Each row of a before or after table is a point. The points were changed in one or more steps. Then noise was added and the rows were shuffled. The steps act on how far a point lies along the listed directions, d1 being the first. Write out the steps. A step turns or swaps two directions, mirrors them in a line or flattens them onto one, adds a multiple of one to another, or multiplies one. Angles are multiples of 10 degrees, from the lower direction toward the higher: turns from -170 to 170, lines from 10 to 170 but not 90. Use the fewest steps. Two steps may share a direction if one is a turn and the other turns, adds or multiplies; they go together, in the order done. Otherwise the lowest direction goes first.

Directions:
(1): [-61  -9]
(2): [  9 -61]
Before (8 x 2):
[[  4  21]
 [ 10 -60]
 [  5  23]
 [  6   7]
 [  6   5]
 [  5  16]
 [-21  21]
 [  6  22]]
After (8 x 2):
[[   2   45]
 [ -25   45]
 [   2   30]
 [   5   41]
 [   3   41]
 [  16 -116]
 [   5   14]
 [   4   10]]
Steps: multiply d2 by 2

Directions:
(1): [ 27 -35 -73 -17]
(2): [-42 -51  -4  57]
(3): [ 67 -36  38  20]
(4): [-25 -50  29 -61]
Before (10 x 4):
[[ -4  21  31  43]
 [ 41   6 -28 -83]
 [-83  27  13  18]
 [ 12   5  11  78]
 [-55  74 -36 -84]
 [-78  28  -1  -5]
 [  3  26 -93 -80]
 [-27  -9 -11   1]
 [ 35  25 -33 -19]
 [-46  34 -41 -21]]
After (10 x 4):
[[-10 -56 -25  47]
 [ 11 -34  83  21]
 [  3  92 -18 -33]
 [ 21  94  88  14]
 [-12  34  57  24]
 [ -7  50 -23  18]
 [-44 116  26   2]
 [-15 -13  27  -4]
 [  6  -3  81  10]
 [ 23 -40   0  31]]
Steps: turn d1 and d3 by -100 degrees; turn d2 and d4 by 50 degrees

Directions:
(1): [-11 -20 -87 -29  -3  33 -30 -73  30]
(2): [  19  -74  -19  -26   13    2   11    5 -100]
Before (13 x 9):
[[ -15   14   14  -12    4   -7    2    2   23]
 [  19   70   80   36   -4  -29   35   46   36]
 [   6  -17  -97  -27   10   17  -21  -52   30]
 [   9    0    2   -3    5    2   29    1  -14]
 [   1  -37   -4   -5   18   -4   18   23  -33]
 [  -6   -3  -46   -9    8    8   -2  -14   25]
 [ -16  -32  -71  -20   -6   34    2  -73   30]
 [   6   12   26   19    4   14    9   35   51]
 [ -23  -19  -23    8   -1    9   -1  -16   -3]
 [  -6   27   39   19  -15    5   22   42   17]
 [  35  -37   47   -3   13  -13   35   55 -111]
 [   9  -83   11   -1   -6   -9    3   30  -89]
 [  12   12  -54  -20    7   37  -49  -43   62]]
After (13 x 9):
[[ -20   12   19  -12    2   -8    2    8   18]
 [  -2  -42  -14   -6   15    2   12    9  -32]
 [   8   -6   -1   -1    6   10   25   -5  -16]
 [ -21  -17  -26   10   -1   12    0  -15    2]
 [  31   46   85   39    3  -33   43   61   -1]
 [  -7    6  -36   -9    2    7   -3  -15   37]
 [   1  -89  -19   -7   -7    5   -3    5  -82]
 [   8    7   27   21    2   13    7   45   39]
 [ -19   -7  -62  -10  -15   35   -3  -70   59]
 [  14   31  -43  -13    9   29  -52  -35   80]
 [   1   22   41   17  -13    5   31   48   -6]
 [   1    8  -84  -21    2   23  -25  -50   60]
 [  38  -60   15  -21   17   -1   27   30 -116]]
Steps: turn d1 and d2 by -20 degrees
